Each row of a before or after table is a point. One or more steps were done to the points. Then noise was added and the rows were shuffled. The steps act on columns, c1 being the first. Name the steps. A step turns or swaps two columns, mirrors them in a line or flattens them onto one, adds a multiple of one to another, or multiplies or shifts one. Angles are multiples of 10 degrees, from the lower column toward the higher: turns from -170 to 170, lines from 10 to 170 but not 90. Use the fewest steps. Two steps may share a column if one is a turn and the other turns, adds or multiplies; they go together, in the order done. Otherwise the lowest column goes first.

Before:
-0.012	-0.009
-0.014	-0.006
-0.011	0.022
-0.011	0.007
-0.002	-0.018
0.000	-0.019
0.000	0.043
-0.011	-0.012
0.010	-0.019
0.029	-0.013
-0.007	0.013
After (11 x 2):
0.050	-0.049
0.029	-0.030
0.038	-0.044
0.029	-0.023
0.025	-0.016
0.032	0.032
0.029	0.056
0.069	-0.032
0.038	-0.048
0.027	0.017
0.040	0.107
Steps: shift c1 by 0.040; multiply c2 by 2.5

Before (13 x 8):
0.040	0.026	-0.003	-0.018	-0.006	0.009	-0.022	-0.019
-0.026	-0.058	-0.033	-0.022	-0.042	-0.036	-0.013	-0.007
0.052	0.027	0.029	-0.028	-0.002	-0.051	0.015	0.013
-0.008	-0.012	-0.043	-0.035	0.004	0.046	0.017	0.030
0.006	-0.043	-0.030	-0.014	-0.033	-0.029	0.024	0.008
0.043	-0.026	0.016	-0.022	-0.010	-0.023	0.048	-0.002
0.050	0.042	0.027	0.000	0.029	-0.018	0.045	-0.038
-0.014	-0.042	0.007	0.028	-0.030	0.009	-0.032	-0.023
-0.040	-0.010	0.006	-0.009	-0.025	-0.014	0.037	0.003
-0.037	-0.033	-0.012	0.030	-0.006	0.004	0.014	-0.009
-0.008	0.028	-0.023	-0.032	-0.018	0.030	0.030	-0.018
0.022	-0.015	0.040	-0.050	0.027	-0.053	0.029	-0.026
-0.002	0.022	0.004	0.002	-0.011	0.095	0.036	-0.007
After:
-0.009	-0.029	0.001	-0.009	0.005	0.042	0.015	-0.033
0.011	0.011	-0.004	0.027	0.031	0.044	-0.018	-0.020
-0.016	0.094	0.001	0.001	0.009	-0.022	0.028	-0.007
-0.007	-0.020	-0.001	-0.005	0.025	-0.044	0.013	0.038
-0.008	-0.054	0.010	-0.054	0.017	0.016	0.011	0.033
-0.001	-0.037	0.002	-0.017	0.021	0.059	0.002	-0.037
-0.015	0.003	-0.006	0.030	0.012	0.031	0.026	-0.002
-0.015	0.028	0.005	-0.027	0.021	-0.029	0.025	-0.010
0.018	0.009	0.002	-0.016	0.019	-0.024	-0.033	0.000
0.005	-0.050	0.007	-0.032	-0.012	-0.029	-0.013	-0.006
-0.010	0.045	0.005	-0.028	-0.031	0.013	0.016	-0.006
-0.009	-0.023	0.004	-0.024	0.006	0.025	0.017	-0.008
-0.027	-0.014	0.003	-0.008	0.006	0.011	0.044	-0.023
Steps: flatten c1 and c7 onto the line at 120 degrees; turn c2 and c6 by -90 degrees; flatten c3 and c4 onto the line at 100 degrees; turn c5 and c8 by 110 degrees

Before (14 x 12):
-0.011	0.035	-0.029	-0.003	0.019	0.016	0.026	0.008	-0.015	0.021	0.035	0.019
-0.003	-0.001	-0.045	0.030	-0.015	0.027	-0.015	-0.016	-0.024	0.008	-0.011	0.003
-0.056	-0.041	-0.044	0.000	0.005	-0.053	0.054	-0.019	0.011	-0.018	0.037	0.005
-0.019	0.005	0.012	0.056	-0.004	-0.002	-0.023	0.009	0.005	-0.001	-0.006	0.049
0.015	-0.008	0.025	0.010	0.007	-0.005	-0.023	0.007	-0.006	-0.026	-0.026	0.048
-0.036	-0.008	0.010	-0.022	-0.027	-0.024	0.035	-0.031	0.058	-0.028	0.039	0.034
-0.002	-0.016	-0.039	0.006	-0.007	-0.045	0.019	-0.011	-0.017	0.012	0.038	-0.005
0.006	0.016	-0.043	0.026	-0.018	-0.017	0.039	-0.019	-0.003	0.038	0.008	0.016
-0.007	0.040	-0.040	0.007	-0.004	-0.005	0.015	0.022	-0.010	0.003	-0.024	0.020
-0.063	-0.022	0.019	-0.008	-0.046	-0.053	-0.006	-0.027	0.012	-0.008	0.022	0.022
0.014	-0.006	-0.010	0.025	0.004	0.019	-0.037	0.047	0.011	0.024	-0.030	0.017
-0.016	-0.016	0.016	0.021	0.016	-0.001	-0.018	-0.011	-0.005	0.025	-0.041	0.015
-0.003	-0.030	0.039	0.046	-0.031	0.022	-0.015	0.027	-0.029	0.009	-0.043	0.014
-0.010	0.020	-0.016	0.026	0.002	-0.020	0.017	-0.009	0.006	-0.005	0.014	-0.024
After (14 x 12):
-0.066	-0.005	0.022	-0.009	-0.045	-0.087	0.024	-0.027	0.023	-0.007	0.023	0.022
-0.010	0.014	-0.016	0.025	0.000	-0.033	-0.019	-0.009	0.013	-0.005	0.016	-0.021
-0.003	-0.018	0.039	0.047	-0.031	0.034	0.034	0.030	-0.058	0.008	-0.046	0.013
-0.061	0.058	-0.044	0.001	0.001	-0.083	0.038	-0.020	0.025	-0.016	0.034	0.002
0.015	-0.020	0.025	0.009	0.011	-0.007	0.009	0.007	-0.009	-0.026	-0.026	0.049
-0.003	-0.018	-0.046	0.035	-0.017	0.045	0.003	-0.017	-0.050	0.013	-0.013	0.003
0.004	0.038	-0.041	0.026	-0.016	-0.032	-0.015	-0.018	-0.009	0.038	0.007	0.016
-0.020	-0.019	0.015	0.055	-0.007	-0.004	-0.005	0.013	0.010	-0.001	-0.006	0.054
-0.008	0.025	-0.031	-0.002	0.021	0.024	-0.036	0.008	-0.027	0.019	0.036	0.021
-0.020	-0.020	0.015	0.020	0.014	-0.001	0.018	-0.009	-0.007	0.022	-0.040	0.013
-0.037	0.038	0.011	-0.018	-0.028	-0.036	0.007	-0.033	0.118	-0.028	0.040	0.036
0.012	-0.039	-0.013	0.027	0.001	0.033	0.003	0.047	0.020	0.021	-0.029	0.013
-0.007	0.014	-0.037	0.006	-0.006	-0.008	-0.041	0.019	-0.021	0.005	-0.025	0.020
-0.007	0.018	-0.045	0.007	-0.005	-0.071	0.018	-0.016	-0.039	0.013	0.039	-0.005
Steps: turn c2 and c7 by -90 degrees; multiply c6 by 1.6; multiply c9 by 2
